Each row of a before or after table is a point. One or more steps were done to the points. Then noise was added and the rows were shuffled. The steps act on how far a point lies along the listed directions, d1 being the first. Write out the steps. A step turns or swaps two directions, mirrors them in a line or flattens them onto one, adds a multiple of one to another, or multiplies one. Angles are multiples of 10 degrees, from the lower direction toward the higher: turns from -170 to 170, lines from 10 to 170 but not 90. Use the fewest steps. Two steps may share a direction if one is a turn and the other turns, adds or multiplies; they go together, in the order done. Otherwise the lowest direction goes first.
In the rows, 128 means zero.

Directions:
(1): [157  87 104]
(2): [175 158 133]
(3): [137 105 178]
Before (8 x 3):
[[129 103 157]
 [182 186 151]
 [130 121 122]
 [161 145 109]
 [ 70 105 187]
 [ 82  85 147]
 [140 158 127]
 [151 136 161]]
After (8 x 3):
[[112 101 131]
 [184 138  67]
 [100 120  97]
 [130 136 137]
 [179 164 105]
 [ 62  81 109]
 [129 152 100]
 [ 94 118 154]]
Steps: turn d1 and d2 by 170 degrees; multiply d3 by -1

Directions:
(1): [105 117 117 164  67 109]
(2): [177  84 156 115 102 139]
(3): [134 181 165 131 101 163]
(4): [102 123 105  67 100 150]
Before:
[[180 149 153 129 180 135]
 [ 72 147 104 154  79 119]
 [ 92 128 104 105 148 122]
 [ 98 163 117 132 116 125]
 [113 161 119 108 191 140]
 [ 62 182  91 159  88 128]
 [144 152 190 167  56 128]
 [126 137 131 173 148 119]
 [170 162 161 129 208 140]
 [ 98 168  88 119 114 153]
 [108 155 103 139 143 142]]
After (11 x 6):
[[123 172 148 183 150 122]
 [115 172 116 150  84 154]
 [ 79 157 117  94  81 159]
 [160 114 168  52 100 162]
 [180 151 173 168 190 122]
 [ 90 192 117 104  79 175]
 [123 161 122 145 125 151]
 [185 137 151 154 171 119]
 [126 147 132 112 167 151]
 [116 165 132 121 102 142]
 [ 90 149 125 155 126 112]]
Steps: swap d1 and d4; turn d2 and d3 by -40 degrees

Directions:
(1): [138  94 106 158 188 108 167 131  94]
(2): [ 99 130  46 110 143 135 102 122 146]
(3): [127  80 139  72 137 149 167 137 168]
(4): [110 124 113 144  86  83 172  80 148]
Before, 11 rows:
[[123 129 167 116 102 119 143 141 154]
 [116 131  69 120 132 144  97 122 153]
 [148 136 166 154 142 132 162 126 137]
 [119 128 102 101 118 145  98 134 149]
 [ 89 134  15  97 136 151  93 101 143]
 [141 107 178 110 123 134 128 129 151]
 [149 144 167 147  92 131 136 144 137]
 [103 119  69 114  78  73 173  71 175]
 [132 110 157 119 149 130 177 135 115]
 [112 128 158 124  75 106 178  90 161]
 [144 128 143 148 128 133 119 134 127]]
After, 11 rows:
[[100 123   4 110 157 112 118 111 147]
 [106 118  62 109 190 163 111 146 124]
 [ 98 116  81 137  76  88 190  50 147]
 [149 115 132 116 148 154 123 173 137]
 [127  98 125 135 117  98 168 119 138]
 [129 112 113 139  99 102 165  91 155]
 [142 107 143 144 173 133 118 144 106]
 [127 115 117 126 174 126 127 162 128]
 [147 127 147 131 126 142 119 137 141]
 [144 152 135 145 158 158 110 145 132]
 [119 163 131 150 152 132 116 145  87]]
Steps: turn d1 and d3 by -120 degrees; mirror d2 and d4 in the line at 40 degrees

Directions:
(1): [125 143 111  60 174 133 113 156 103 144 163  84]
(2): [113 114 103 163 131 100 126  68 117 107 154  62]
(3): [103 151 104  79  87 149 129  84 100  86 142 165]
(4): [135 155 152 157  88 132 133 171  54 110 124 100]
Before (8 x 12):
[[139 107 147 144 113 123 116 114 164 143  86 160]
 [137 104 116 167 116 119 134  95 146 103 130 134]
 [ 97 137 106  95  75 149 126  55 119  87 128 201]
 [140 133 157 114  97 148 143 184  71 123 131 149]
 [128 127 137 119 145 147 128 173 161 153  92 157]
 [143 162 194 201  53 147 124 206  37  99  93 129]
 [147 106 139 145 126 116 130 136 160 133 103 169]
 [133  95 139 198 106  89 163  76 128 125 135  83]]
After, 8 rows:
[[133 100 129 140 137 102 154  93 137 139 149  89]
 [124 132 131  87 139 161 128 171 167 150  89 189]
 [133 123 134  89 125 134 112 123 145 142 104 162]
 [ 96 150 105 151  66 114 121  61  27  65 163  67]
 [141 122 130  92 130 130 124 143 151 132 116 179]
 [167 121 195 200 161 123 112 246 122 178  94  93]
 [153 111 164 149 126 131 144 194 105 150 123 123]
 [133 116 109 133 129 121 126 105 123 103 147 116]]
Steps: multiply d1 by 0; add 1 times d3 to d2; turn d3 and d4 by 60 degrees

Directions:
(1): [ 96 133  69 178 122 109  83 144 153 159 156 129 138 151  65 119 170 118]
(2): [102 131 114 102  90  92 148  96 105  93 133  81  72 141 120 165 180 164]
(3): [105 121  81 104 137 135 117 165 168 123 137  98 109 189 191 154  92  98]
Before, 14 rows:
[[ 83 134  28 152 100  68  69 153 170 145 183  79 109 210 126 169 158 103]
 [ 94 127  53 150 137 129  80 170 180 149 148 125 138 190 124 138 116  92]
 [168 131 164 142 143 177 136 129 132 133 116 160 122 126 151  85  87 117]
 [135 138 136 169 136 118 119 105 102 119 132 142 140  85  42 106 184 158]
 [127 134 139 137 134 128 113 150 133 154 131 149 152 148 118  96 148 123]
 [134 134 120 148 118 134 102 148 131 154 126 138 127 125  95 103 142 132]
 [130 113 114 129 144 131 109 166 156 136 131 119 122 156 159 155  86  95]
 [ 73 127  83 139  97  70  90  97 131 141 162 106  91 154  65 152 209 136]
 [151 152 179 175 134 117 117  75  87 140 147 170 168  47  37  80 188 145]
 [ 96 133  92 115 138 131 133 163 159 141 137  71 101 191 197 161  95 111]
 [149 124 126 126 147 136 119 150 134 129 109 117 133 136 154 137 109 118]
 [100 147  37 149 116 111 106 132 179 122 159  96 125 172 129 132 149 108]
 [112 133  65 108 120 126  95 140 179 137 136 122 114 172 133 145 140  97]
 [180 140 165 184 153 150 102 123  97 171 139 193 201  43  48 100 126 125]]
After (14 x 18):
[[104 152  64 156  96  93 121  95 143 112 154  98 116 135  82 128 193 141]
 [155 128 147 132 130 121 131 120 105 120 105 119 126 108 119 135 143 144]
 [170 135 178 144 132 168 145 109 112 127 113 162 118 108 127  84 110 135]
 [136 136 107 158 190 168  77 177 186 166 159 166 192 145 163  89  66  51]
 [174 133 130 176 181 174  82 171 144 182 144 189 212  89 106 104  69  82]
 [ 90 140  61 161  73  46  88 105 124 132 179  81  97 164  67 165 215 147]
 [118 140  97 116  95 104 113  94 136 126 130 125 104 128  77 141 194 138]
 [129 134 143 137 132 126 115 145 128 152 130 150 151 142 111  96 154 128]
 [104 138 103 161  98  94 109 100 112 131 140 129 122 123  38 132 201 157]
 [134 133 114 147 122 138  99 155 138 156 127 138 128 132 103 103 133 126]
 [124 127  84 157 177 156  89 181 173 138 140 137 158 156 135 112  95  89]
 [ 66 119  52 130 120  91  73 141 173 152 167 104 102 196 119 156 156  97]
 [140 122 156 138 110 100 135 105  97 119 125 123 107  98  85 151 158 151]
 [108 145 146 127  96  94 165  87  85 122 129  75  84 117 103 154 185 181]]
Steps: mirror d2 and d3 in the line at 30 degrees

Directions:
(1): [165 184 117 109 156 128 189 164 139 172 135 128 144 103 147 162  80 150
 172 149]
(2): [150  68 121 102 149 122 136 123 107 128 139 159 144 164 141  71  98  84
 165 196]
Before:
[[135 129 133 118 134 114 129 134 135 131 108 125 119 119 143 139 121 133
  125 127]
 [139 147 130 127 129 127 138 154 128 156 133 127 133 127 135 155 100 126
  146 126]
 [176 117 114 106 154 130 161 148 129 151 134 142 152 125 157 116  93 111
  182 160]
 [140 147 126 130 128 116 122 136 113 134 132 116 123 123 147 142 127 145
  141 128]
 [132  85 105 106 144 141 150 133 121 164 141 146 136 136 139 105  96 121
  163 187]
 [103 104 125 130  99 117 100  97 124  96 135 148 113 120 121 136 146 129
   78  92]
 [ 48   7 139 157  87 137  21  55 103  54 107 125 126 195  99  37 198  69
   75 109]
 [151 173 133 110 143 115 158 148 136 147 141 123 131 108 137 159 118 144
  143 120]
 [128 163 118 130 129 131 132 131 149 159 123 116 121 120 141 165 133 146
  117 114]
 [132 112 126 121 121 126 102 107 132 140 142 127 122 148 125 111 145 127
  125 122]
 [130 117 119 117 149 132 150 147 132 134 124 155 140 131 143 130 107 141
  141 139]]
After (11 x 20):
[[154 144 131 103 147 113 153 143 127 142 144 133 135 124 139 137 115 126
  150 140]
 [136 123 133 116 136 113 129 132 133 129 109 128 120 123 143 135 119 129
  127 131]
 [103 101 124 130  99 118  99  96 123  97 136 151 114 122 121 133 146 127
   78  95]
 [128 123 106 116 139 143 156 141 133 171 138 130 131 115 137 138 102 146
  154 158]
 [173 141 114 113 152 132 165 154 136 154 132 135 149 111 154 136  97 127
  177 142]
 [141 136 125 127 129 113 120 133 111 131 133 120 123 129 148 132 126 138
  144 136]
 [140 134 130 124 131 126 135 151 125 155 133 130 135 133 136 144  98 118
  149 134]
 [131 123 126 124 119 125 103 109 136 143 141 122 121 142 124 122 147 134
  122 113]
 [130 124 120 119 147 133 150 150 134 135 124 152 138 128 142 136 108 146
  139 134]
 [132 131 116 122 134 128 126 124 138 152 126 128 124 138 143 137 128 125
  125 138]
 [ 40  81 141 175  77 143  34  71 125  69 100  97 116 154  93 101 209 116
   56  53]]
Steps: flatten d1 and d2 onto the line at 20 degrees

Directions:
(1): [ 87 155  81 143 133 165  92 134 107 134 120 162  77  99 131 143 161  66
 159 159 183 105 165 139 112 114 125  75 113 192 143 131]
(2): [108  66  91  97 124 167 155 191 121  96  56 122 178 170 121 114 142 127
 138 164 117 156 154 145 163 130 113 170 130 181 123 119]
Before:
[[172 171 177 135 120  48 145  83 159 162 193  98 123 131 136 122  90 184
  104  83 103 127  76 109 130 148 146 141 152  31 118 133]
 [171 143 222 151 143  45 133  57 160 136 211  94 127 105 133 141  67 189
   83  71  74 129  75  92 111 139 156 134 143   7 113 134]
 [146 108 134 119 141 151 148 149 130 105 137 130 140 158 129 140 138 131
  118 126 118 151 118 113 141 118 114 139 120 139 123 108]
 [139  93 149 108 106 111 165 136 134 119 102 118 183 167 141 109 108 145
  106 124  86 158 134 121 156 151 112 170 135 115 119 114]
 [133  83 136 124 133 134 156 140 134 122 114 105 184 150 118 108 125 150
  112 126 100 156 111 117 139 127 113 152 138 126 112 111]
 [131 130 124 141 127 103 157 141 147 125 124 120 134 128 121 107 135 153
  104 103 108 122 105 119 117 141 121 143 134  94 137 136]
 [152 122 163 121 131  92 143 124 137 139 127 102 160 140 125 116 117 169
  114  98  62 157 111 121 142 133 135 168 141  92 136 114]
 [145 153 181 130 128  96 141  97 125 137 149 113 127 141 129 122 100 163
  107  85  98 119  75 131 116 140 151 133 144  76 112 133]
 [134  92 126 112 118 156 148 131 133 121  96 128 146 154 147 109 143 128
  128 141 124 142 154 151 148 134 121 128 143 144 122 122]
 [107 191 116 152 115 151  96 101 103 138 144 151  83  91 136 157 142  81
  140 135 177  96 155 114 105 107 143  78 120 151 126 127]
 [ 87 145  79 145 152 160  81 142  91 145 114 165  73 105 140 143 172  46
  182 155 186 110 164 144 116 117 110  63 101 202 137 137]
 [ 95  83  82 127 136 189 124 169  94 108  58 147 129 130 119 109 149  96
  127 176 161 140 173 134 147 104 100 122 125 224 118 134]
 [153 118 160 123 111 109 138 129 146 127 117 119 175 138 127 124 119 147
  109 106  98 139  82 136 152 142 123 160 136 102 116 138]
 [ 98 124 107 132 123 144 113 150 133 117 104 147 100 125 104 149 159 112
  144 152 149 123 131 146 122 126 133 119 111 175 154 129]]
After:
[[155 119 158 122 110 112 140 131 147 124 116 120 179 140 125 122 118 149
  110 108  94 137  88 143 158 144 119 165 137 107 116 139]
 [133 128 158 117 125 117 150 132 120 125 107 116 144 156 126 118 107 157
  115 110  99 129  90 142 134 141 141 147 143 112 105 130]
 [153 119 140 128 146 140 146 134 132 110 149 133 132 154 134 142 134 135
  117 120 117 145 111 110 136 119 118 129 117 128 125 109]
 [ 97 179 101 144 115 161  97 114  99 133 125 154  93 102 133 156 149  75
  142 143 178 101 165 118 114 108 136  88 120 172 123 127]
 [148 117 157 115 128  94 148 128 138 134 119 103 163 144 126 115 121 168
  116 102  67 161 115 127 145 131 132 171 140 102 136 114]
 [129 123 116 138 129 108 159 147 147 122 117 124 141 138 119 104 135 153
  111 114 109 124 109 122 119 142 118 146 134 103 139 135]
 [ 92 156  92 154 151 151  74 126  94 152 135 165  66  96 142 144 163  46
  181 146 186 105 154 140 109 115 113  55 103 184 139 136]
 [122 132 122 151 144 146 105 117  99 137 124 148  89 100 128 114 132 107
  115 141 168 123 145 118 120 105 114  94 127 165 118 142]
 [149 107 159 115 107 103 156 116 138 127 124 119 172 157 145 113  99 151
   97 111  89 150 125 113 148 150 115 162 135  99 115 118]
 [108 141 119 138 123 131 107 134 137 123 123 147  89 118 110 149 154 114
  145 140 151 115 122 139 111 129 137 110 113 157 150 130]
 [138 115 140 119 119 138 137 109 139 132 126 127 134 138 154 113 134 134
  123 128 124 135 142 146 138 137 126 121 144 117 125 124]
 [138  99 149 126 134 121 151 125 136 132 134 106 171 147 122 111 120 150
  109 111 102 149 106 112 133 122 120 145 141 108 112 110]
 [148 119 135 109 120  87 159 138 148 131 128  96 157 162 129 109 107 172
  116 117 102 149 104 128 154 145 133 174 147  91 116 128]
 [136  79 170 119 140 101 156 131 144 106 130  95 173 145 128 125  91 176
  101 120  74 152 110 111 148 138 136 171 145  82 110 123]]
Steps: flatten d1 and d2 onto the line at 170 degrees
